Each row is a point. The window is the flat piece filled in between its corners: a triangle in 3 columns, a solid with four corners in 4, and so on. A path goes straight from each point to the next, and from the last back to the first. List the points from which the path goes on through the window.

Window (3 x 3):
23; -23; -22
-54; -1; -12
22; 82; -10
Path:
(1): -52; 50; -52
(2): -24; 27; 8
(3): -40; 38; 30
(4): -46; 51; -34
(5): -24; 23; -45
(6): -13; 33; 14
(7): 31; 33; -2
(8): 32; 35; -54
(9): 16; 66; -55
(10): 23; 84; 33
(11): 26; -19; 7
(12): 8; -8; -74
Through the window after points: 5, 9, 11

Window, 6 rows:
-62; 27; 48; -16; 54; 40
19; 33; -88; -46; -63; -58
7; 11; -24; 2; 68; 63
9; 44; 8; 22; 17; 51
37; 5; 58; 5; 54; 35
-95; -12; 11; 17; -11; -32
Path:
(1): -11; -2; -3; -15; -5; 47
(2): 8; -15; 28; -28; 19; 67
(3): 29; 30; 41; 25; 61; 5
(4): -64; 24; 4; 12; 43; -45
(5): -68; -29; 27; 4; -53; 49
(6): -11; -24; -15; -7; -28; 9
(7): 1; 24; -20; 16; 17; -31
(8): 11; 51; 13; 33; 53; 11
(9): 6; -10; 31; -18; -2; 60
(10): -43; -8; 35; -17; 13; 81
(11): -46; 38; 28; -8; 61; 14
(12): -13; 28; -8; 38; 29; -26
(13): 18; -31; 4; -46; -31; 46
(14): 5; -27; 40; -29; -9; 48
(15): -5; 18; 32; 18; 46; 9
(16): -39; 56; 2; 41; 80; -9
Through the window after points: 2, 4, 8, 10, 14, 16

Window:
45; -19; -5; 56; 7; 3; -1; -51; 21
-53; -30; 70; -1; 3; -35; 3; 2; 10
6; 3; 31; -7; -42; 86; 15; -69; 12
16; -22; 21; 20; -23; 15; 64; -18; 24
-33; -21; -14; 2; -20; -38; -76; 95; 79
3; 17; 39; 84; -10; 5; 30; -33; -7
15; 19; 1; 23; 42; -18; 13; 22; 43
-32; -9; -60; 44; 19; -8; -8; -5; 17
-16; 20; -14; 18; 4; -81; 12; 1; -19
Path:
(1): -34; 31; 23; 27; -9; -17; 39; -46; 59
(2): -25; 28; -14; 30; -7; -51; 40; -28; 40
(3): 2; 5; 9; 33; 9; -30; 0; 9; -9
(4): 35; -35; 32; 20; -14; 16; 14; -7; -48
(5): -35; 16; 14; 27; 0; 2; 46; -56; 55
(6): -33; -6; -15; 22; -3; -28; -19; 19; 55
(7): 3; -41; 13; 20; 7; 8; -35; 42; -32
(8): 36; -6; -2; 38; 16; 15; 26; -31; -36
Through the window after points: 2, 6

Window, 12 rows:
-7; 8; -8; 41; 21; 35; 25; -6; -29; -21; -2; 32
-19; 27; -5; 41; -31; 14; -22; 41; -53; 13; 61; -17
-9; -4; -26; 13; -25; 77; -25; -5; -21; 4; 18; 20
-9; -9; 15; 3; 24; 9; -23; -20; -33; -43; 0; -26
-5; 18; 35; -51; 17; -39; 20; 12; -11; 22; -24; 35
27; -45; -13; -2; 23; -6; -10; 25; -19; 18; 23; 22
17; -39; -7; 8; 78; -2; -16; 20; 50; 20; 56; 21
23; 45; 15; 6; 26; 6; 8; -2; -63; 2; 25; 46
-13; -51; 95; -3; -62; 10; 30; 4; 32; -80; 51; 23
31; 19; -31; -56; -35; 24; 13; 42; -21; -6; -30; -8
23; 18; 21; 46; 25; -35; -16; -22; 21; -6; 1; 12
-12; 5; -2; 1; -3; 10; 28; -46; -48; -29; 28; 11
Path:
(1): -2; 1; -12; -2; 3; -1; -12; 4; -11; -26; 32; 22
(2): 0; -13; -20; -22; 13; -7; -12; 27; -13; -23; 17; 50
(3): 20; -16; 37; 10; 4; 16; 20; -7; 5; 11; 27; -19
(4): 24; -15; 5; 30; 8; 27; 6; 15; -23; 39; 19; -24
(5): -14; -2; -26; -32; -13; 26; -27; 1; -12; -47; 11; 55
(6): -5; 7; 7; -10; -16; 2; 3; 1; -33; -28; 14; 30
(7): 7; 8; 35; 2; -11; 16; 26; -7; -21; -4; 5; -9
(8): 9; -22; 37; 10; 5; 38; 33; 11; -35; 7; 7; 5
Through the window after points: 2, 4

Window (14 x 14):
-15; -26; 29; -11; 4; -19; -60; 15; -26; -8; 10; -9; 6; -16
20; -9; -2; -14; -11; -18; 37; -11; 39; -42; 93; 13; 53; -22
-8; -28; 14; -1; -35; -6; 15; -11; -7; 11; -15; 45; -11; 6
55; -61; -7; 5; 9; -16; 9; -66; 61; -38; 56; 13; 29; -15
23; 17; -10; 22; 16; -95; -41; 27; 7; -50; -3; 29; 11; -69
-30; -10; -17; -31; 3; -46; -6; 4; 7; -31; -7; -25; -34; -34
-2; 49; 24; 9; 25; -70; -49; 0; -19; -25; 23; 15; -63; -40
23; -8; -37; -24; -12; 15; -16; -1; -9; 62; -5; 3; -7; 7
-23; -22; -22; 53; -16; 20; 2; -9; -16; 37; 0; -19; -8; -9
7; -11; 9; 7; 20; 41; 6; 26; 25; 4; -15; 1; -12; 10
-53; 44; 1; -8; 54; -67; -53; -16; 1; -27; -7; 31; 4; -44
50; -35; 5; 5; -3; 47; 60; -34; -46; 42; -25; -25; 24; 11
43; -23; 4; 13; -29; -12; 34; -34; 39; 5; 19; -29; 47; 56
63; -22; -23; 6; -61; 68; 31; -60; 16; -30; 14; -14; 50; 27
Path:
(1): 20; -5; -20; 12; 16; -40; -13; 8; -8; -38; 2; 20; 7; -17
(2): 18; -39; -37; 5; 7; -10; 17; -17; 6; -34; 50; 11; 24; 14
(3): 42; 11; 60; -7; -12; -17; -4; -44; 43; 13; 4; -6; 6; -56
(4): 22; -1; 22; -1; -25; -26; -4; -14; 27; -17; 2; -10; 7; -41
(5): 6; -6; -24; 3; 11; -26; -17; 3; -7; -23; 7; 12; 5; -12
(6): -5; -15; -20; -2; 6; -15; -7; -10; -25; -13; -13; 22; -1; 20
(7): 8; -4; 48; 3; -45; -18; 10; -9; 33; 18; 20; 18; -24; -50
(8): 25; 16; 32; 9; -29; -47; -23; -7; 33; 23; -4; -10; 23; -83
Through the window after points: 2, 4, 6, 8

Window:
-10; -10; -35; 19; -4; -11; 63; 35; -15; 3; -32; 4; 81; -5
26; -21; 54; 26; 4; 29; 29; 10; -16; 49; 8; 17; -14; 34
-20; 29; 23; -9; -17; -15; 41; 31; -3; 38; 33; -5; -1; 13
1; 54; 44; 25; 5; -23; 46; -47; 48; 37; 28; 6; -5; -35
7; -25; -6; -13; 4; -26; -5; 17; 54; -44; -33; 28; -2; 25
-47; 17; 6; 53; 26; 29; -21; 32; 36; -29; -58; -21; 48; -25
32; 3; -9; 23; 47; -17; -49; 26; 9; 15; 38; 41; -33; -15
35; 65; -27; 50; -42; 20; 24; 33; 19; -54; -48; 2; 25; -27
-3; -23; -22; -28; -6; -12; -14; -5; -23; 95; -1; 74; 37; -21
-8; -15; 20; 42; -7; -27; -50; -38; 4; 30; 10; -10; 90; -30
-35; -69; -50; 15; -8; -16; 27; -17; -49; -64; -30; -9; -7; 14
-24; -45; 6; 16; 23; 45; -5; 9; -19; -7; 67; 17; -2; 4
57; 9; -44; -8; 18; 13; -20; -11; 8; 5; -4; 9; -16; 14
-40; 14; 33; 16; 31; 3; 1; 14; -22; -20; 8; 20; 51; 17
Path:
(1): 24; -13; 51; -42; 26; 7; -3; 3; -32; 1; -11; -1; -14; -40
(2): -5; 2; -10; 43; -4; 8; -8; 3; 26; 14; 3; 29; 8; 21
(3): -31; 9; -43; 67; -1; -4; 4; 23; 20; 22; -3; 33; 14; 29
(4): 15; -8; 7; -8; 7; -3; 32; 8; -17; -18; -9; -4; 40; -28
(5): 26; -3; 0; -1; 12; -4; -11; 19; -9; -1; -4; -3; 7; -36
(6): 6; 22; -17; 42; 3; 1; -7; 14; 17; 4; 7; 43; 7; 7
(7): -36; 15; -41; 52; -16; -4; 18; 4; 7; 14; -11; 13; 18; 51
(8): 28; -14; 7; 0; 13; 10; -11; 21; -1; -21; -6; 14; 9; -21
(9): 26; -10; 45; -21; 18; 18; 8; 11; -25; -30; -25; 15; 26; -54
(10): 4; 13; -6; 29; -6; 4; 11; 13; 9; 11; -2; 15; 11; 20
(11): -1; 29; -40; 58; -21; 17; 5; 2; 25; -8; -11; 18; 19; 12
(12): 27; 17; 16; 1; -1; 10; 14; 32; -7; -34; -17; -3; 14; -37
Through the window after points: 3, 5, 9, 11

Window, 14 rows:
44; 11; 13; -1; 28; -21; 3; 44; -20; 57; -60; 29; 1; -31
15; -5; -11; 60; 4; -16; -71; 56; -28; 13; -19; 70; 28; 8
-25; 21; -57; -7; 8; -21; -18; -9; 52; 17; 0; -41; 29; 13
-13; -4; -29; 43; 59; 13; 17; 6; 13; -6; 3; -9; 1; 53
-7; -9; -73; 42; 16; -8; 17; 68; 41; -27; -20; 95; 10; 57
-18; 77; 31; -23; -1; -48; 60; -9; 23; -34; 19; -11; 14; -46
58; -44; -75; 33; 56; -3; 12; -84; 14; -21; -3; -38; 67; 38
-23; 42; 8; 21; -19; -49; -42; -40; -33; -10; -78; 29; -57; -22
27; 16; -13; -25; 48; -50; 25; 12; -19; -22; 24; -32; -24; -16
16; -10; -3; 27; 23; 1; -24; -27; 41; -7; 0; 12; -28; 15
-34; -50; 32; -33; -2; 49; 74; 43; -11; 27; 21; 59; -43; 5
54; -17; 5; 39; -56; 20; 26; 30; -9; 16; -24; 2; 28; -8
14; -20; 14; -50; 68; 41; 40; -6; -8; -56; -39; -2; -21; 2
-13; -60; 15; -21; 31; -8; 78; 39; 40; -26; -53; -3; 21; -4
Path:
(1): 20; -12; 27; -19; 16; -13; 19; 5; -3; -14; -28; 18; 0; 23
(2): -19; 18; -74; 26; 30; 4; 10; 2; 26; -25; -26; 2; -10; -73
(3): 7; -4; -37; 17; 20; 10; -16; 20; -11; 2; -1; 7; -6; -74
(4): 13; 25; 39; -17; 22; -34; 49; 0; 22; -5; -29; 15; 2; 50
(5): 38; 5; 4; 10; 21; -35; -9; 0; -7; -14; -6; 4; 14; 59
(6): -26; -8; -40; 21; 15; 11; 11; 52; -3; 8; -13; 29; -17; -87
(7): 4; -16; -23; 29; 22; 9; 27; 24; -6; -9; -44; 15; 15; -39
(8): 5; 8; 4; -25; -4; -34; 6; 6; 20; 2; 21; 41; -8; 94
(9): 7; 1; -7; 14; 10; -33; -31; 17; -8; 11; -30; 25; 30; 34
(10): -2; -18; -35; 48; 16; 35; 8; 48; 26; -13; 11; 27; -11; -58
(11): 34; -4; -22; 31; -5; 17; 10; 17; 7; -8; -24; -3; -10; -29
(12): 22; -11; 29; 8; -35; -13; 33; 16; -8; 21; -9; 19; 41; 29
(13): 38; 10; 32; -15; -22; -59; 5; -8; 20; -20; -17; -11; 33; 64
(14): 3; -5; -31; 17; 24; -3; 15; 7; 7; 10; -1; 7; -1; -14
(15): 7; -28; -43; 47; 19; 15; 17; 33; 24; 7; -47; 22; -14; -27
(16): 18; -15; 47; -46; 15; -14; 21; 0; -20; -3; 1; 8; 17; 57
Through the window after points: 3, 5, 9, 11
